Every row gives one point. Each copy is the shape, with its points in the same order, turned, moved and blurred by noise. Say if it was mirrored as well.

Shape (6 x 2):
[[ 0.8  2.1]
 [-5.6 -2.2]
 [-6.1  5.5]
 [ 4.9 -0.5]
 [ 2.9  1.3]
 [-2.6 -1.8]]
Copy 1 (6 x 2):
[[ 1.7  0.6]
 [-0.5  8.1]
 [ 6.9  6.0]
 [-2.3 -2.4]
 [ 0.1 -1.3]
 [-1.1  5.0]]
Copy 1 is: only turned
Copy 2:
[[ 0.6  3.5]
 [-5.3 -2.3]
 [-7.5  4.9]
 [ 4.2  0.3]
 [ 1.8  2.8]
 [-1.8 -1.3]]
Copy 2 is: only turned

Shape:
[[ 4.1  1.7 -6.6  2.3]
 [ 0.6 -3.5 -3.9  2.1]
 [ 3.1  0.3  1.8 -0.4]
 [ 4.1  3.6  2.9 -3.3]
 [ 0.0  6.7  1.7 -3.2]
 [-4.4 -5.0  6.6  0.1]
 [-1.5  0.1  4.5 -2.8]
 [-3.7  6.8 -1.6  5.6]
 [ 0.9  3.5 -1.9 -1.7]]
Copy 1 (9 x 4):
[[-4.2  4.9  5.1 -0.9]
 [-3.9  1.9  1.0 -3.2]
 [ 3.5  1.0  2.5 -1.8]
 [ 6.8  0.9  5.3  0.2]
 [ 4.9  1.1  3.7  5.4]
 [ 3.7 -4.2 -5.4 -3.3]
 [ 4.9 -3.3 -0.5  0.9]
 [ 0.2  8.0 -2.7  5.1]
 [ 0.9  1.6  4.3  2.0]]
Copy 1 is: only turned
Copy 2 (9 x 4):
[[ 3.7 -1.7  8.0  1.7]
 [-2.4 -2.3  4.4 -0.9]
 [ 3.2 -4.1 -1.0  0.3]
 [ 5.9 -4.6 -2.7  3.5]
 [ 5.1  0.0 -2.9  5.9]
 [-4.3 -1.1 -7.2 -2.3]
 [-0.2 -1.9 -5.0  1.8]
 [ 4.3  7.2  1.5  0.5]
 [ 3.2 -1.1  1.7  4.4]]
Copy 2 is: only turned
Copy 3:
[[-3.2 -1.0  6.5  1.3]
 [ 2.1  3.1  5.3  0.7]
 [ 0.4 -0.1 -0.7 -3.4]
 [-1.2 -3.2 -3.5 -2.9]
 [ 1.6 -7.3 -1.8 -2.1]
 [ 9.9  3.1 -1.8 -5.5]
 [ 5.4 -0.8 -2.5 -3.6]
 [ 3.0 -6.9  8.2 -4.9]
 [ 0.8 -3.7  1.7  0.3]]
Copy 3 is: only turned

Shape:
[[-0.1  2.1 -0.8 -2.6 -1.3 -3.7]
 [-1.3  1.4 -5.0 -0.2 -2.0 -2.0]
 [ 2.9 -1.7  0.6 -1.5  3.1 -3.4]
 [ 1.0  2.2  0.4 -0.8 -6.2 -2.3]
 [-1.6 -3.1  2.5  6.8  5.1 -2.3]
 [-0.5 -2.7 -3.1 -1.4 -1.4  9.1]
 [ 2.8 -0.6 -3.7  4.9  0.1  8.0]
 [ 0.7 -1.4 -4.8 -3.8 -6.2  0.1]
 [-3.6 -2.4 10.9 -3.8 -2.9 -3.9]
 [-2.6  1.5  5.4 -4.0  1.9 -2.7]
 [-2.6 -4.3  6.1  1.3 -1.2  4.3]]
Copy 1:
[[-4.8  0.6 -1.4 -2.0  2.5 -1.2]
 [-5.1  1.0  3.2 -1.3  2.4 -4.1]
 [-5.2  1.6 -3.2  3.7  0.5 -0.7]
 [-2.5  0.0 -1.4 -5.3 -1.4 -3.1]
 [-5.6  6.9  2.3  4.9 -4.4  3.4]
 [ 3.8 -4.2  6.0  3.8  0.2 -2.0]
 [-1.3 -4.2  7.2  4.8 -5.5 -2.6]
 [-0.3 -1.0  1.2 -2.1  2.8 -7.1]
 [ 2.6  5.6 -6.8 -3.7 -0.4  5.4]
 [-2.7  1.4 -3.4 -1.4  2.1  5.6]
 [ 4.4  2.3  1.0  1.8 -3.7  3.9]]
Copy 1 is: only turned
Copy 2, 11 rows:
[[ 3.4  0.4 -0.9  2.5 -1.5  4.5]
 [ 0.2  1.8 -4.8  3.5 -2.9  5.4]
 [ 1.9 -0.6  0.6  2.2 -2.5 -1.7]
 [ 2.9  3.1 -1.7 -1.8 -0.5  6.7]
 [-0.3 -4.7 -6.5 -0.5  0.7 -4.6]
 [-4.8  8.2 -3.7  4.9  4.7  0.5]
 [-9.1  4.6 -4.4  0.8  1.9  0.4]
 [ 1.7  8.3 -3.1  2.8 -2.2  5.4]
 [11.4  0.0 -0.7 -1.7  6.5  0.0]
 [ 5.8 -2.7  0.7  3.0  3.9  1.2]
 [ 2.0  3.1 -4.4 -0.7  7.7 -2.7]]
Copy 2 is: mirrored
